Each row is a point. The window is the flat piece filled in between its corners: a triangle in 3 columns, a solid with four corners in 4, and so on. A path goes straight from each point to the next, and from the last back to the first. List the points from which the path goes on through the window.
(in the rows, 128 means zero)

Window:
[[149 110 157]
 [120 104  97]
 [135 168 134]]
Path:
(1): [154 129 103]
(2): [165 117 166]
(3): [122 150 175]
(4): [110 213 164]
(5): [167 124 128]
(6): [149 159  85]
(7): [107 138 150]
(8): [121 121 145]
(9): [182  93 148]
(10): [138 138  88]
(11): [106 116 121]
(12): [129 113 146]
(13): [163 108 146]
(14): [163 178 140]
(15): [131 163 149]
(16): [128 115 191]
Through the window after points: 8, 12, 16

Window (4 x 4):
[[129 154 118 105]
 [100 117 105  67]
 [154 138 157 171]
 [116 134 118 160]]
Path:
(1): [118 144 171  95]
(2): [98 93 56 99]
(3): [153 115 120 141]
(4): [121 144 147 174]
(5): [ 94 180 134  78]
(6): [142 109 123 122]
(7): [157 108 131 174]
(8): [111 169 126 140]
Through the window after points: none

Window, 8 rows:
[[ 84 122 105 148 155 142 118 124]
 [ 83 120 133 122 150 122 173 115]
 [156 144 122 173 159 113 127  86]
 [145 145  80  46 106  93 146 180]
 [100 131 109 133 125 190 179 167]
 [ 83 152 125 163 154 135 163 167]
 [147 138 175 164 193 132  97  94]
 [144 110 108  75  68  76 133 177]]
Path:
(1): [ 89 151 126 105  95  98 137 147]
(2): [117 157 116 108 126 141 154 149]
(3): [123  86 106 151 138 138 177 158]
(4): [126 112 111 129 154 138 173 147]
(5): [ 94 193 130 177 121 140  97 118]
(6): [ 89 188 142 120 119 155 182 148]
(7): [136  83  90 149 143 164 141 150]
(8): [136 120 121 113 147 109 139 149]
(9): [116 158 135 126 132 124 145 127]
(10): [114 182 121 136 121 102 141 122]
(11): [119  92 128 147 181 152 151 147]
(12): [113  96 105 140 187 133 158 153]
(13): [104 159 135 135 109 135 148 100]
(14): [131 168 143  88  42 129 115 167]
(15): [132 119  81  85 146  93 151 161]
(16): [138 125 122 129 146 121 151 149]
Through the window after points: 4, 6, 10, 12, 14

Window:
[[ 72  86 129 163 100 176 135 142 137 129 139]
 [154 163 111 160 139 128 179 145  76 117  81]
 [175 119 137  77  87 134 112 120 130 119 109]
 [133 181 155 109 105  85  81 164 159 103 112]
 [145 163 160 107 121 137 156  71  81 162 180]
 [171 158 165 149 155 110 141  85 119 150 100]
 [102 122  89 153  97 128 137 121 114 139 138]
 [ 98 226 160 153 143 143 104  71 109 142 136]
 [100  90 152 143 160  85  65 124 114  92 104]
 [131 139  82 164 157 146 166 127 129  73 132]
 [106 159  81  87 150 145 154 145 145 118 126]]
Path:
(1): [ 72 111 171 135  66 113 167 130 163 115 113]
(2): [120 107 131  93 106 129 124 100 111  88 109]
(3): [188 188 134 147 130 130 114 167 155 174 140]
(4): [143 142 116 129 125 133 119 127 109 131 128]
(5): [116 149 137 129  92 114 153 121 136 107  96]
(6): [ 68 159 153 139 121  82 150  87 114  88 107]
(7): [173 127 106 117 130 185 116 159 140 157 134]
(8): [124 141 106 138 141 150 113 138 122 118 133]
Through the window after points: 2, 4, 6, 8

Window, 14 rows:
[[102  88  89 161  84  91  88 207 109 110 126 155 163 152]
 [160 125 159 133 132 134  98 103 168  99 147 132 114 152]
 [ 94 156 181 138 146 188 133 115 149 165 129  99 153 125]
 [166 156  94 115 149 119  96 153 136 160 128 156  88 149]
 [202 154 126 152 155 132 154 158 104 152 130 186 106 126]
 [158 116 145  95 125 154 133 130 139 124 165  87  98 125]
 [187 167 153  88 179 101 129 160 129 135 128 161 125 124]
 [ 79  94 162 125 146 158 122  77 125 131 108  98 128 109]
 [142 138  87 122 121  90 139 145 111 134 160 173 146 171]
 [213 160 122 106 200 164 138 136 122 131 110 137 133 160]
 [135 102 122 159  80  58  89 165  82 150 142 122 134 182]
 [184 135 122 119 156 102 167 179 146 154 107 169 102 179]
 [105 111 145 154 143 144 124  83 173 145 129  58 160  87]
 [107 143 151 148 154 128 122 108 141  89 157  61  88 133]]
Path:
(1): [160 153 131 115  90 120 111 145 113 153  98 130 138 122]
(2): [140 110 137 149 166  89 120 152 120 128 171 141 119 177]
(3): [150  81 150 153 181 111 118 133 144 121 163 138 121 169]
(4): [145 143 120 115 117 129 127 138 120 144 122 140 136 130]
(5): [169 174 135 120 142 106 139 139 126 126  99 118 129 121]
(6): [126  71 143 122 148 127  92 153 129 149 188 156 126 159]
(7): [160 124 172 112 236 110  92 164 157 151 158 137 127 156]
(8): [149 155 123 124 104 126 146 120 121 115 120 118 119 117]
(9): [178 157 157 125  74 100 131 127 168 140  82 137  89 141]
(10): [143 124  92 123 209 142 107 159 113 142 172 149 125 159]
(11): [111 136 167 142 191 129 107 131 114 151 138 148 134 152]
(12): [173 128  97 114  64 141 149 110 173  99 105  79 125 109]
Through the window after points: 1, 5, 7, 9

Window, 14 rows:
[[149 108 145 109 128 125 188  95  99  82 118 100 106 112]
 [106  68 137  97 118 171 154 103 147  23  91  96  74 156]
 [141  98 135  78 108 131 103 124 131 133  84 117 121  82]
 [ 81  96  99 161 161 206  87 182 138 169 109 142 151 137]
 [ 76 123 134 170 144 149 107 146 124 168 101 116  66  96]
 [111 118 135  87 156 171  96  92 169 199 165 158 161 167]
 [132 130 183 123 112  83 161 143 166 125 114 149 148 160]
 [102 159 125 149 133 134 114 168 142  99 138 112 132 126]
 [102 145 147 137 158 101 141 107 136 120 121 198 140 144]
 [161 140 135 152 116 112 110 148 100 115 139 179 109 153]
 [114 109 138  99  74 101 156  93 120 137 131 149 133 112]
 [108 151 159 134  94 140 124 117 111 145  74 128 135 127]
 [100 142  48  71 123 130 171 151  90 167  52 116 120 139]
 [ 67  94 111 166 145 133  77 120  93 153  74 103 121 153]]
Path:
(1): [143 127 110 148 133 121 119 122 152 127  93 135  99 142]
(2): [ 51  89 151  90 130 174 138 161  78 124 137 124 131 104]
(3): [114 140 181  83 133 160 125 164  87 121 123 130 156 155]
(4): [ 89 117  86 194 133 108 121 100 182 151 105 139  75  98]
(5): [100 122  96 174 108 136 128 106 185 136  92 132 122 132]
(6): [116 128 144 119 135 132 125 134 105 130 124 142 127 149]
(7): [ 96 128 133  82  98 135 107 134 101 141 115 132 122 123]
(8): [112 120 127 142 125 131 138 114 143 150  97 142 132 136]
Through the window after points: 3
